Rows are points. The last column is the point's height on a tilted bowl or saddle (a function of degree 2), plus a little noise. Along how many of its main directions does it bend up, bend down or stay straight?

Points (15 x 4):
24	-2	8	8
5	0	16	4
26	7	-15	17
-3	-21	-34	-8
-17	18	7	5
25	-17	-25	3
42	-4	18	-3
-28	-7	-56	-24
-73	-20	28	-88
-18	1	10	-3
-66	13	14	-49
-31	-22	-7	-25
25	38	-34	16
31	19	-55	6
1	64	10	2
Directions: 0 up, 3 down, 0 straight

Points, 23 rows:
-46	3	2	3	7
-13	-18	-16	42	13
-55	-12	-9	-32	29
-4	-9	-2	5	10
-72	-9	-9	-32	35
-2	-54	29	-31	52
-7	5	-27	6	6
-9	30	-4	-2	-2
4	-16	2	-9	18
-15	-16	25	3	14
-19	-15	-2	4	11
19	-62	-24	15	61
-27	0	32	20	5
41	4	-41	-53	55
19	19	38	-11	4
30	-18	24	2	22
-25	-41	46	40	28
-42	20	47	15	9
-17	6	-54	-30	18
-77	-14	10	-12	35
18	33	-36	-26	18
-12	41	26	-23	6
33	-54	15	41	55
Directions: 3 up, 0 down, 1 straight

Points, 44 rows:
-31	-24	53	49	-25	30	-62
49	26	-55	27	-22	-18	11
-26	-34	31	10	-19	34	-15
29	-37	-53	0	31	49	-28
-23	-25	-10	3	27	-42	11
6	-20	3	24	-36	-1	-16
-1	44	-1	-43	-2	4	17
-40	0	-11	1	-21	7	-12
-12	0	8	-5	-32	-21	-2
3	18	-1	-18	-23	-18	9
-25	9	0	16	-12	-20	0
14	-5	-56	-25	95	-9	-81
22	-8	-10	13	92	-1	-48
-15	-21	39	-19	-5	13	-1
-13	45	3	-21	-10	-23	28
-9	30	29	-23	-10	-19	20
8	-24	39	18	14	18	-12
14	-36	-2	-24	-30	69	-22
-39	31	-6	38	2	-41	7
-34	30	3	12	-19	73	-81
16	35	-15	25	-28	-38	34
-28	16	1	-17	36	-17	0
-21	-16	44	-49	-42	22	7
-8	-7	15	25	-48	58	-62
-19	-21	-1	47	60	72	-49
10	-1	-27	-11	3	-52	19
-12	13	67	-10	1	45	-16
12	-26	-24	-9	-22	-9	-2
-40	28	-18	3	-2	-14	-1
-5	27	-63	-3	2	17	-43
6	-16	5	-3	-9	-43	3
1	6	7	-36	-24	-15	9
27	-11	33	-73	-43	6	-12
-40	11	60	-23	17	8	-1
-31	12	46	-28	53	2	-10
34	60	16	5	59	9	-24
-8	21	40	9	-37	23	-29
-4	19	24	-27	19	14	2
5	8	16	-24	34	29	-13
-15	7	-17	0	25	-13	2
-9	-38	19	-50	-35	-8	0
-8	-42	-7	19	-7	5	9
7	10	-19	-7	-24	20	-20
-15	-11	22	-22	-53	10	-19
Directions: 2 up, 3 down, 1 straight
